Each row of a before or after table is a point. One or more steps were done to the points. Then noise was added and the rows were shuffled. The steps act on columns, c1 being the first. What was done? A step turns or swaps two columns, mirrors them in a line or flattens them onto one, adds a multiple of one to another, or multiplies or shifts one. Angles are multiples of 10 degrees, from the lower column toward the higher: turns from -170 to 170, lines from 10 to 170 but not 90. Use the fewest steps. Two steps may share a column if one is a turn and the other turns, adds or multiplies; they go together, in the order done. Otherwise the lowest column goes first.

Before, 12 rows:
[[-23 -48   1]
 [ 29  -6  66]
 [  3  32  34]
 [-16  75 -29]
 [-15  58 -15]
 [-37 -41 -65]
 [  6 -82   4]
 [ 26  86  50]
 [ -5  24 -35]
 [ 32 -14  -3]
 [-20  -4  51]
 [-76  16   1]]
After:
[[-77  -1  16]
 [-13  25  72]
 [  3  -3 -83]
 [ -5  31  25]
 [  3 -37  34]
 [-39  65 -42]
 [-12  17  62]
 [ 26 -50  88]
 [-25  -3 -51]
 [ 28 -67  -8]
 [ 32   4 -14]
 [-17 -53  -5]]
Steps: turn c2 and c3 by 90 degrees

Before:
[[-50 -10  61  13 -10  28  69   8]
 [-49 -43   7 -39  39 -49  54 -64]
 [-50 -85  27  18 -31 -58  76   3]
 [ 38 -22 -20  -8  20 -21 -16  48]
 [ 55  -5 -34  38 -44  -5  27 -60]
 [-42   9  63 -67   5 -63   5  12]
 [-13   7 -46  -6  37  -9 -26 -16]
 [-41 -52 -31  26 -51 -48 -21  13]
 [ 49 -75 -30 -51 -32  36  58  -1]
 [-37  23  54 -59  27 -33  61  15]
 [ 38 -12  59  18  15 -24 -15 -60]
 [ 58  -4 -12 -74 -53  -9  -7  -2]
 [ 22 -35 -28 -74  36   8 -20  35]
 [-43 -52 -39  27 -27 -65   6   5]]
After (14 x 8):
[[ 57  22 -12 -74  64  -8  -7  -2]
 [-12 -19 -46  -5 -42  -9 -28 -16]
 [-43 -10  63 -67  -2 -63   5  12]
 [ 54  21 -33  37  51  -5  28 -59]
 [-48  90  27  19   0 -58  76   4]
 [ 39   6  61  17 -25 -25 -16 -59]
 [-43  59 -37  27  10 -64   6   4]
 [ 38  14 -19  -7 -34 -21 -17  48]
 [-48  27   7 -39 -67 -50  54 -63]
 [ 23  21 -28 -74 -60   9 -20  35]
 [ 49  82 -30 -51   6  37  57  -2]
 [-51  12  61  14   7  28  69   8]
 [-42  67 -32  25  40 -49 -23  14]
 [-37 -31  54 -60 -23 -32  62  14]]
Steps: turn c2 and c5 by 160 degrees; multiply c5 by 1.3

Before, 10 rows:
[[ 45  17 -24 -65 -31  -4 -13  28 -14   0 -30]
 [-47  -2 -52 -62  -3  34  -1 -17  21  41  10]
 [ 39   9   0 -31  39 -16 -30 -53  -4  -1  24]
 [ 14 -19  39 -53  30  32 -46  40 -42 -53 -44]
 [ -3 -11  10 -10  -4 -55  13  44  -1  40  40]
 [ 16 -22  18 -62   7 -64  27  48 -10 -37 -59]
 [-52  -2  27  25  10   6   2   3  28  47 -23]
 [-48 -24 -12  15 -19 -44 -14  11  12  -3  21]
 [-37  22  31 -34 -23 -57  51  -5  -2  13  36]
 [ 41 -67 -14  21   7  21  33 -19  21  -6 -43]]
After:
[[-48 -23 -52 -63  -4   9  -2 -13  11  41  10]
 [ 43 -62 -13  21   1  -7  22 -20   8  -8 -42]
 [-49 -22 -11  17 -11 -26  -8  11  -1   0  22]
 [ -6 -12   9 -11  -2  13   8  45 -13  38  41]
 [ 45  -1 -28 -66 -15  36 -11  30 -25  -3 -28]
 [ 14 -39  21 -59   4  10  22  49 -18 -39 -59]
 [-53   6  27  28   4  12   2  -1  17  46 -22]
 [-38  11  33 -34 -11 -60  33  -8 -11  15  37]
 [ 12 -34  37 -55   9  90 -37  38 -51 -54 -47]
 [ 38  -3   3 -32  14 -95 -19 -50 -17  -2  24]]
Steps: add 0.3 times c4 to c2; multiply c5 by 0.4; add 1.5 times c8 to c6; multiply c7 by 0.7; shift c9 by -10

Before (14 x 18):
[[  1  35 -26  16 -48  16  12  16   1 -18   0  36 -23  -9   9 -29 -31  15]
 [-27  35   6  12 -37  34   4 -12  12 -12   1  39  -7  25 -14 -19 -13 -14]
 [  4  22   4 -30   0 -43  13  24  -6   7  -3 -13   0  24  53   9  12   8]
 [ 29  -3  -1 -29 -11 -29  -7   2  -5  15  -4 -23 -39  18  15  26  20  33]
 [ 17   2  26 -11  -9 -38  14   8 -25   9  11   3   7  -2   2   5 -10  15]
 [-14  33 -21  -2 -11  30  26  22  21   9  32  39 -24   9 -19  -9 -30   0]
 [ -7  -4  19 -55   6 -21   7   0  -5  -3  -7 -17 -32 -22  29  17  -3  -1]
 [  3  12  -4  -7  37 -45 -17  -9 -18  16  -5 -17 -28  -2  31   3   6  34]
 [-14 -32 -42 -11 -25  22 -43  14  21  21  11  29   5   8   1   4 -42  10]
 [  8  11 -35   7 -21  17  34 -18  15 -14   7  17  -3  14  -3 -12 -33 -24]
 [-24  11 -16  28 -28  26  17  26  -5 -42  22  29 -22  17 -13   1 -25 -29]
 [  6 -19 -12  11 -19  48 -18   4   5  25  33   5  -5   7  35  -5 -28  24]
 [ 25   4  13 -23  -3 -41 -19   8   7   7  26  -5 -22  -6  26  -8  17 -19]
 [-21 -11 -42  12 -31  37  -6  -4  29  -7  39  37  13  -9   5   1  -5  35]]
After (14 x 18):
[[  3 -24   4 -29   1 -86  -1  25   8  -3  -3 -13   0   4  54   8  11   8]
 [  3  -2  -4  -7  37 -90  20  -9  23  -5  -6 -16 -29 -22  31   4   6  33]
 [-14  50 -42 -11 -25  44  22  13  -9 -29  13  28   4 -13   2   4 -41  11]
 [-25 -18 -15  29 -28  52 -10  26 -17  40  21  30 -22  -4 -13   1 -25 -29]
 [ 17  -9  26 -10  -9 -76 -11   8  26   5  11   4   8 -22   2   5 -10  15]
 [-27 -32   4  12 -36  67  14 -11 -16   4   1  38  -7   5 -14 -19 -14 -14]
 [-21  12 -42  11 -31  73   0  -3 -28  -9  39  36  14 -29   5   2  -5  36]
 [ -7   1  20 -54   6 -42  -9   0   4   6  -7 -17 -31 -41  29  17  -4  -2]
 [-14 -42 -22  -3 -10  60  -7  21 -13 -18  31  38 -25 -12 -18  -8 -29   0]
 [  6  26 -12  11 -18  96   6   4   9 -24  32   5  -4 -12  35  -5 -27  23]
 [  1 -35 -26  15 -49  32   7  15 -10  15   1  37 -23 -30   9 -29 -31  15]
 [ 25   5  13 -24  -4 -82  19   7  -2  -9  25  -5 -22 -26  25  -8  17 -20]
 [ 29   6  -2 -29 -11 -59   3   1  12 -10  -3 -23 -38  -2  14  25  20  34]
 [  7 -26 -34   7 -21  34 -24 -18 -22   4   8  16  -3  -5  -4 -11 -32 -24]]
Steps: turn c2 and c7 by 150 degrees; multiply c6 by 2; turn c9 and c10 by -150 degrees; shift c14 by -20

Before, 14 rows:
[[-34  29  19  -7   2 -19  50  22 -48   0  37   0 -10  29  -2  13  10 -25
   49  12  -3   4   5  22  45 -33 -29  19  14  42  -1   4]
 [ 14 -27  16   2  41  19  26   1   0  20 -11   0 -52  -2 -42  15 -21   1
  -19  42 -15 -19  40 -17  11 -40 -19 -19  10 -13  12  -5]
 [ 20 -59 -32 -37   7 -27   7  -7  -9 -14 -23 -18  12  23  34 -36  19 -26
   30  23 -13  18  -2 -25  -9  33   6 -35 -37  25   3 -14]
 [ 26 -56   7  -8  33   0 -18   3   5 -22 -36  33   9  32  20  -8  12 -13
   11  -1   9   4  -9 -28 -29   3  31 -34 -25   9  10  48]
 [ 19 -28 -10 -56  24   4 -15  -9   9 -25 -23   5  29  21  16 -10  38  11
  -10 -18  12  28 -11 -19  -8   5  -2 -28 -22  -2 -34 -16]
 [-22  38  21   6   7 -26  63   7 -22   7  46 -32 -32 -29   8 -23  -9 -15
   26   8   1  11  -2  48  24   4 -40  32  24   4  -7  43]
 [-53  13 -14 -16  31 -11  34  39 -16 -16  -5 -20 -37  24  -2 -24 -16 -30
   15   6  -5  15  -2  31  24 -20 -35  46  43   0  24   6]
 [ 13 -65 -17  -7  46  -7  -6   0 -26  -7  -5   6  23  38  33 -13  -7  -4
  -27   1 -21  23 -53 -44  -5  15  20 -58 -21   5 -26  -2]
 [-31  21   6   2  -8 -16  78  24 -22 -14   5 -22  -7 -12 -18   0   3 -45
   -2  -7  13  22  -3  46  35 -13   6  -4  20  14  33  -1]
 [ -8 -53 -37 -12  29 -39  -8 -12 -14  -8 -33  -5  -5  17  45   1  30  22
  -16 -35   1   4  -2 -40  -9  -5   0 -45 -41  19   8  10]
 [-50  30   8   0  -9 -43  45  -5  -1   1  14 -16 -38  35  -5   2 -10 -16
   23  27  17   2  -2  15  18  -7  17  10  18 -21  -8   0]
 [  9 -52  -6  -4  16   7   5  -9  29 -29 -42   8  -3  29  37 -33  32   9
  -24  -1 -37  13  -1 -61  -6   0  22 -43  -1  44 -28   8]
 [  3  18  -7  11   6 -19  62   7   2   0  22 -28 -41  13  -7   9 -29 -35
   57 -35  -9   8 -13  42  36 -31  -9  34  18   7  -5  -6]
 [ 17   2  -4  13  -5  27   3  22  -9  43  -9 -26 -26  50  -6   2 -14   0
  -37  17 -30  -4  50  22  -2 -34   0  -8  16  -9  14  18]]
After, 14 rows:
[[  9 -50  -6  -4  19  -2   5  -6  27 -27 -45  10  -1  28  38 -32  30   0
  -24  -5 -34  15   2 -60  -6   1  20 -43   1  42 -29  14]
 [  1  18  -9  12   7 -22  75   6   2   0  21 -25 -41   9  -7   7 -29 -22
   58  35  -9  11 -10  42  37 -30  -7  36  19   8  -4 -27]
 [ 14 -64 -16  -7  47   6  -7   1 -28  -7  -6   5  22  37  34 -15  -5  -2
  -27   5 -20  23 -51 -45  -3  16  21 -59 -22   5 -29  -1]
 [ 11 -28  15   3  40  28  23   1   0  21 -10  -1 -53  -1 -43  15 -19   5
  -21 -39 -14 -18  41 -14  14 -40 -19 -18   9 -13  12   0]
 [ 19 -26 -10 -57  22 -16 -26  -7   9 -25 -25   5  27  21  13 -13  40  20
   -8   4  13  30 -11 -20  -9   3  -1 -27 -23  -2 -31  -4]
 [-49  29   8  -1  -9  44  51  -5  -1   2  13 -15 -37  34  -5   2  -8 -11
   22  24  16   1  -2  17  16  -8  18  10  19 -21  -5 -12]
 [-33  18   6   0  -6   2  91  22 -23 -14   7 -20  -6 -13 -17  -1   3 -34
   -3  17   9  24  -5  49  35 -16   8  -4  18  15  33 -29]
 [-54  12 -10 -18  30  10  47  37 -16 -18  -7 -18 -37  23  -2 -25 -14 -27
   16   7  -7  18  -1  31  27 -17 -34  48  43  -1  24 -17]
 [-34  30  23  -7   0  20  60  20 -47   0  36  -1 -12  28  -1  14   9 -19
   50  11  -5   2   6  23  44 -32 -27  20  12  42  -1 -12]
 [ -5 -54 -37 -13  29 -10 -13  -9 -15  -9 -32  -6  -5  14  45   4  31  10
  -17  50   0   3  -1 -41  -9  -8  -2 -43 -41  18   7  23]
 [ 17   3  -4  13  -8   0  12  25 -11  44 -10 -25 -25  51  -7   1 -15 -11
  -38 -33 -30  -2  53  24  -1 -33   0  -9  15 -10  15  12]
 [-23  35  19   5   8  21  82   7 -22  10  48 -31 -33 -29   5 -23 -11 -37
   28  17   0  12  -3  47  24   3 -39  31  24   4  -5  25]
 [ 20 -59 -31 -37   9  32  15  -4  -7 -12 -24 -18  14  24  34 -33  17 -11
   29  13 -14  19  -2 -25  -8  33   5 -34 -36  27   4 -25]
 [ 26 -55   8 -10  31  -1   4   6   3 -20 -33  33  10  33  21  -8  14 -42
   13   2  10   5  -9 -26 -27   2  31 -35 -26   8  10  30]]
Steps: turn c6 and c20 by -120 degrees; turn c18 and c32 by 40 degrees; add -0.5 times c18 to c7
